Each row of a before or after table is a point. One or more steps were done to the points. Then noise was added and the rows were shuffled. The steps act on columns, c1 being the first. Name the steps. A step turns or swaps two columns, mirrors them in a line or flattens them onto one, adds a multiple of one to another, or multiplies or shifts one. Angles are multiples of 10 degrees, from the lower column toward the higher: turns from -170 to 170, lines from 10 to 170 but not 90. Use the fewest steps. Two steps may share a column if one is a turn and the other turns, adds or multiplies; they go together, in the order done. Otherwise the lowest column goes first.

Before (11 x 2):
[[ 50 -33]
 [ 14  -6]
 [ 14 -53]
 [ -8  11]
 [ -4 -55]
 [-16  14]
 [-14 -32]
 [-24  -7]
 [-17   2]
 [ 24 -57]
 [-33  19]]
After (11 x 2):
[[ 21 -14]
 [ 32   9]
 [ 31  44]
 [ -3 -11]
 [ -4  59]
 [ 43  33]
 [  6 -39]
 [ 28  56]
 [ -2  15]
 [ 10 -13]
 [  3 -22]]
Steps: turn c1 and c2 by 130 degrees

Before (13 x 8):
[[ -7   5 -14  -7  14  12  19 -29]
 [ 15 -17  -3  -4  11 -16 -31  13]
 [ 19  13  24   5 -32  31  30 -22]
 [-24  16  -8  27  23 -21  24 -42]
 [ -6  21  -3 -22 -35  -5  32  -1]
 [-17  29   0 -12  56 -35  13  11]
 [-11 -35 -12   3   6 -31 -10  -6]
 [-14  11 -19   4  37  17  59 -22]
 [ 17   5  10  -3 -16  13  54 -35]
 [-10 -54  23   8   8 -37 -18  10]
 [ 45 -41  -3   1   0 -28   8 -23]
 [ 23 -60  -3  21  12 -34  -2  -4]
 [ 13 -52  21 -21  -1 -24 -18 -22]]
After (13 x 8):
[[  6 -13 -58   9   8  40  -5 -11]
 [ 13  14   5   5   3 -17  13  26]
 [-16   7 -16   1   1  27 -22  -8]
 [-38  12 -39   0   1  24  15  31]
 [ 17  16  13  23  18 -35  49  20]
 [ -9 -13 -54 -12 -11  30  -9  23]
 [ 11  17 -30   5   4  32   1   5]
 [-13 -27   8 -11 -15 -39  18  23]
 [ 32   2  17  28  24  14  27  37]
 [-22  14 -58  17  15  32  12   6]
 [-13 -11   6 -11  -5 -31  47  36]
 [ 15  -4  28  21  17  30  24 -14]
 [  4   3  21 -29 -22  -7  33   1]]
Steps: turn c1 and c8 by 170 degrees; turn c2 and c3 by 100 degrees; flatten c4 and c5 onto the line at 40 degrees; mirror c6 and c7 in the line at 100 degrees

Before (12 x 14):
[[-37   2  -2 -41  10 -11   8 -28 -21 -19  -6 -35  50  23]
 [ -1  -7 -34   8 -29  16  23  14  12  25  -7   7  16 -24]
 [-39  15  -1  -6   3  -1  -3  -7  -2  42   5 -30  -6 -28]
 [  9   0  18 -25 -38 -41  39 -27  19  19   6  10  45  -3]
 [-34  11 -16 -12   6 -38  13  -8  33 -19  -6  12  -4   6]
 [ 11  19  -7 -42 -36  13  35  19 -18 -15  10 -22   6 -24]
 [ -3 -21  26 -12 -34  -3  22  -1  31  29   2   3   2  -7]
 [-24 -17  19 -26  19  11  13 -21  11  -2  56 -20  15 -22]
 [ 24 -35 -15   3  -4 -22  21   6  -2  30  -1  26  18  -3]
 [-32  -8  15 -21 -14 -14 -11 -31  12  -9  53 -20  29  36]
 [-32  24  25  19   0   1  -1  -4   8  38  -6  15  18 -19]
 [ 18 -13 -18  13   2   2  51  10  40 -18  46  -5  -4  31]]
After (12 x 14):
[[ 51 -13 -18  14   2   2  18  10  40 -20 -49  -5  -3  24]
 [ 34  19  -7 -43 -35  12  10  20 -18 -15  15 -22   2  21]
 [ -3  16  -1  -7   2  -1 -39  -8  -2  41  20 -29  -2  18]
 [  8   2  -2 -41  10 -11 -37 -27 -22 -19 -17 -35  20 -17]
 [ 21 -37 -15   2  -3 -23  23   6  -1  30   3  26   7  -1]
 [ -1  25  26  19   0   0 -33  -5   9  38  20  15   7   4]
 [ 22 -20  26 -11 -34  -1  -2  -1  32  28   5   3   0   5]
 [ 14 -17  19 -26  18  11 -24 -21  10   0 -11 -19   6  59]
 [ 39   0  19 -26 -39 -40   8 -27  19  18  -1   9  18   7]
 [ 24  -6 -32   7 -29  16   0  14  13  25  24   7   7   6]
 [ 13  11 -17 -13   6 -37 -35  -8  33 -19  -4  13  -1 -10]
 [-11  -6  15 -23 -14 -13 -32 -30  12  -8 -58 -20  10  27]]
Steps: swap c1 and c7; turn c11 and c14 by 120 degrees; multiply c13 by 0.4

Before (9 x 24):
[[ 20  -7 -24 -10   5   7  11 -14   7  -2  -5  -5  12  -6   5  17  18   0
   22  12  -4  -2 -15   0]
 [-11  -6   6 -10  -2  17 -15 -16  -7 -22 -25  -8   2 -14   6  18  18 -12
    0  13  -5   0   9  12]
 [-17  -9   5   5   8  23   3   6   8   7   9 -14   3 -20  -6 -11  -9  10
   -1   8 -15  18 -19  23]
 [  4  18  13   3 -13  -3  20  20  19   3  12 -10  -4 -22  24   1  17  20
   15  23  14 -11 -12  21]
 [ -3   6   4   2  -2   0  10   5  -1   6   6 -22  29   4  17   8   2   4
    3  -8   8  -6  23  12]
 [-20  -7  -8 -24  -4 -11  15 -14 -12 -18 -17   5  22  11   2  21  -8  -6
  -14  18 -15 -12  19  -9]
 [ 13  -5  13 -18   2  15  19   1 -15 -21 -25  -3  21 -12 -15  -5 -12   5
   -8 -18  18  17  20  10]
 [ 12  15 -15 -17  -4  20   4  -8  16 -10   7   5   2  11  12  18  -4   7
    0  14  -5   4   9   1]
 [  8  -9   0   9 -34 -13  26  19   3   8  10   0  -3  -1  -4  12  -3  12
   22 -19  16 -23 -19  -2]]
After (9 x 24):
[[ 12  15 -15 -42  -4  12   4  -7  15   1   7   5   2  11  -7  18  -3   7
    0   1  -5   3   9 -10]
 [ 20  -7 -23 -25   5  11  11 -15   7   5  -5  -5  11  -6  -4  17  18   0
   21   4  -4  -2 -15  -4]
 [  5  18  13   7 -13  12  21  20  19  13  12 -10  -4 -23   0   1  17  21
   15  11  14 -11 -11 -33]
 [ 13  -5  13 -45   1  23  19   1 -15 -21 -25  -3  21 -12  17  -5 -12   5
   -8 -18  18  17  20   4]
 [-11  -5   6 -25  -2  26 -15 -16  -7  -7 -25  -8   1 -15   6  19  18 -12
    0  -5  -5   0   9 -12]
 [ -3   6   4   6  -2  -3  10   5  -1  -1   6 -22  28   4  -2   8   2   4
    3   0   9  -6  22 -20]
 [-17  -9   5  12   9  38   3   6   8   8   9 -14   3 -20  21 -11  -9  10
    0   7 -15  18 -19 -10]
 [  8  -9   0  22 -34 -13  26  19   3  -4  10   0  -3  -1   1  12  -3  12
   22  -3  16 -23 -18   4]
 [-20  -6  -8 -60  -4 -19  15 -14 -12  -2 -17   5  22  11  -8  21  -8  -7
  -13  -1 -15 -12  19   4]]
Steps: multiply c4 by 2.5; add -0.7 times c14 to c6; flatten c10 and c20 onto the line at 40 degrees; turn c15 and c24 by -130 degrees

Before (10 x 64):
[[ 16 -27 -22  10   3 -32   3  23  39  19  46  -3 -30 -21  23   4  39  28
    9 -19 -41  11 -21  32 -22 -28  -1  21  50  22  -4  14   6   6  -5  23
   17  24  21 -26 -20  22  22  16  26 -21 -31   2 -38   6  10   8  21  41
  -10   9 -39  16  20  15   4 -35   5  13]
 [ 13 -14   3 -17  18 -37 -25  32   1  17 -16 -18   7 -11  -6 -23 -13 -10
   13  28   6 -43  11  -3  17 -25  -3 -20  15 -26 -28  27 -11   8   1  25
    9  -1 -13  25 -16  -5 -27 -10  26 -23  -8  11  20  14 -23  33 -22  23
    1 -23 -41  -9 -23 -18 -17   6 -24  14]
 [-44   0 -39  27  25  25   9   1  12  29 -13  21  34  29 -14 -14 -11  32
   -5 -10 -45  19  18  32 -15   7  30 -25  15   3  11  28  13 -21 -34 -23
  -12  -1 -25  21 -19  28  30   5 -31  30   4  -9  20 -13  27  19 -19  19
   13  33  16 -35 -25  42 -16   6  19 -24]
 [  6  28 -39  30 -17  -5  15 -17  17   6   7   4 -17  31  -1 -22  35  14
  -32  -5  -1 -29  19   0  17 -14   1   9  30  21  26  12  27   6   5 -26
  -29   7 -18  27   2  12  11  38  14  -1  23 -19 -12  -3 -37  -9  19 -23
   17  14 -12  21  22  -5 -12  -5  16 -10]
 [  1   6 -34  -3 -39 -12   1  45 -14 -28 -17  23  -6 -21  24  18  24 -16
   -4 -27  -8  12  24   9  10  20  33  18  -6 -15   2 -30 -31  10 -40  -7
   19   6  -2 -28  27 -11 -17  30 -15 -25 -29  -1  17   5 -24 -24 -26  27
  -44 -24   3 -30   5 -14 -23  17  12  -8]
 [ -2  17  -9 -12  -4   0 -43  20  13   2 -22 -18  -6 -28  47  -2 -18  37
    2 -28  -1 -24  -8  -9 -22  25   2 -12  24   1   5 -23  24 -35   8  -3
  -20 -19 -29   4  17  24   3  -8 -23  -2  10   7  10  18  13 -18  11   1
   15 -12  10  32  27   3   3  16 -22   0]
 [-37 -14  18 -26  14  16 -31  20 -20  27  23  -7  18   3  -4 -28  12 -11
   -1   5 -35  21  12   6   5  10  24   5  29  17 -30  -2  37 -25  18  30
  -21 -11  20 -22  -1  -5  33  18 -21  21 -15   5 -29  10 -16  13  -7  -5
   -4  29  14   8  12 -23 -28  23  16  28]
 [-38  32  22 -12 -40  12   6   0 -16  -6  -8  39  15 -15  35  21  31  16
    7  34  -7 -10  21   2  14 -12 -29 -22  33   7  -1 -34  29   3 -16 -13
  -23  -3  18  16  33 -33 -15  28  -7  -6  21  37 -12 -22 -30  32  -4   5
   15  -8 -19  13 -13  26 -18 -37  16  16]
 [ -4  -8   9 -14 -35  -6 -31  23   4 -31  -3   3  32  26   5  19  35  -7
  -32  -5 -10 -24 -38   1   8  28  19 -23 -14 -12  13  15  -1   9   4  -3
  -25   7  17  -1  -5   4  -8  39  -4   4  38  17 -33 -25   0   7  23  29
  -18  -2 -32   7   8  -2  35 -46  -3 -17]
 [ 13 -24   2  21 -10   8 -14   3  29  10  -6 -16  11  13  12   8  36 -21
  -35  17  18  -4   8  22  -4  11  28 -18  -5 -15  -1   5  -9  -9 -16   0
    6  31  21   6  22   6 -11   8 -18  18  19  -4  28 -13  24 -32 -30 -21
  -22  -9   5 -20   3  39  -9   8 -11   1]]
After (10 x 64):
[[-35 -15  17 -25  14  14 -31  20 -20  27  23  -6  29   5  -4 -30  12 -11
   -2   5 -33  22  11   4   6  10  25   6  28  15 -30 -11  37  18 -24  29
  -20 -10  20 -23  -2  -6  34  21 -24  20 -15   6 -30  -3 -16  14 -29  -5
   -2  29  13   9  10 -22  -5  22  17  27]
 [  8  27 -37  27 -15  -7  14 -16  16   6   6   3 -29  30   0 -24  38  14
  -32  -3  -1 -29  18  -2  17 -16  -1   8  31  20  25   2  27  -7  -3 -25
  -28   7 -14  28   3  12  12  39  14   3  22 -31  -9  10 -35  -9  -7 -22
   16  16 -13  20  20  -6 -19  -5  17  -9]
 [ 13 -15   3 -15  17 -39 -25  32   2  19 -18 -19  11 -12 -10 -26 -15  -9
   12  27   6 -43   9  -2  16 -25  -3 -21  14 -27 -30 -15 -12  -9   1  26
    9  -1 -12  24 -15  -3 -27 -11  27 -25  -7  18  20  26 -23  32 -22  23
    0 -23 -43  -9 -23 -19  15   4 -26  15]
 [-44  -2 -38  28  25  25  10   1  13  30 -12  20  54  28 -17 -16 -10  31
   -6 -11 -45  20  19  32 -15   7  28 -23  14   3  12  12  13  29  23 -24
  -12  -1 -25  18 -20  28  30   6 -28  30   5 -15  21  28  27  19 -23  19
   14  32  18 -36 -27  42  12   6  18 -22]
 [ 17 -26 -22  11   2 -32   2  20  38  20  47  -4 -47 -20  21   4  37  29
    9 -20 -41  11 -20  32 -20 -30   0  22  48  23  -6  -5   3  -2   5  22
   19  25  22 -24 -20  22  21  13  27 -21 -29   4 -38  14   8   7  12  41
   -9   9 -39  15  20  14 -18 -36   7  12]
 [  0   6 -35  -2 -40 -12  -2  44 -16 -27 -20  22 -11 -23  27  18  24 -15
   -7 -26  -9  11  25   9   9  21  34  19  -6 -16  -2  -2 -32   4  40  -7
   20   3  -2 -27  28 -11 -18  32 -17 -27 -28  -2  17 -29 -24 -25 -30  29
  -44 -24   2 -29   5 -14  17  18  13  -8]
 [ 15 -23   2  23 -11   7 -14   2  29  10  -5 -17  19  14  12   7  35 -21
  -34  19  16  -6   9  22  -4   9  28 -16  -5 -16  -2  14  -8  15  13   0
    8  30  22   6  21   7 -13   9 -16  19  18  -8  26   6  23 -32 -20 -21
  -23  -9   5 -19   4  36  25   9 -11   1]
 [ -5  -7   9 -14 -34  -6 -32  21   5 -29   0   3  52  26   6  19  35  -7
  -32  -5 -10 -23 -38   0   7  27  18 -22 -14 -12  14  26   1  -9  -1  -2
  -25   7  17   0  -5   4  -7  37  -4   4  38  29 -34  14   0   8  41  29
  -18  -1 -33   6   6  -2 -11 -45  -2 -18]
 [-38  34  21 -12 -39  10   4   1 -17  -8  -8  38  24 -15  33  21  29  19
    4  33  -6 -11  22   2  16 -11 -30 -23  31   8  -2  22  29   2  16 -14
  -23  -2  18  16  33 -33 -14  27  -7  -5  21  58 -12 -33 -30  31 -18   5
   15  -9 -19  14 -14  24  -3 -37  18  17]
 [ -1  17  -9 -10  -5   0 -44  22  13   5 -23 -18  -9 -28  45  -3 -17  38
    2 -30  -1 -27  -8  -9 -21  24   0 -13  26   2   6 -18  27  31 -18  -2
  -20 -19 -29   3  15  26   2  -8 -24  -2  10  12  11 -21  13 -18   9   0
   16 -11  11  32  25   3  -9  14 -20   0]]
Steps: multiply c13 by 1.6; turn c32 and c50 by 90 degrees; turn c34 and c35 by 160 degrees; multiply c48 by 1.6; turn c53 and c61 by -70 degrees
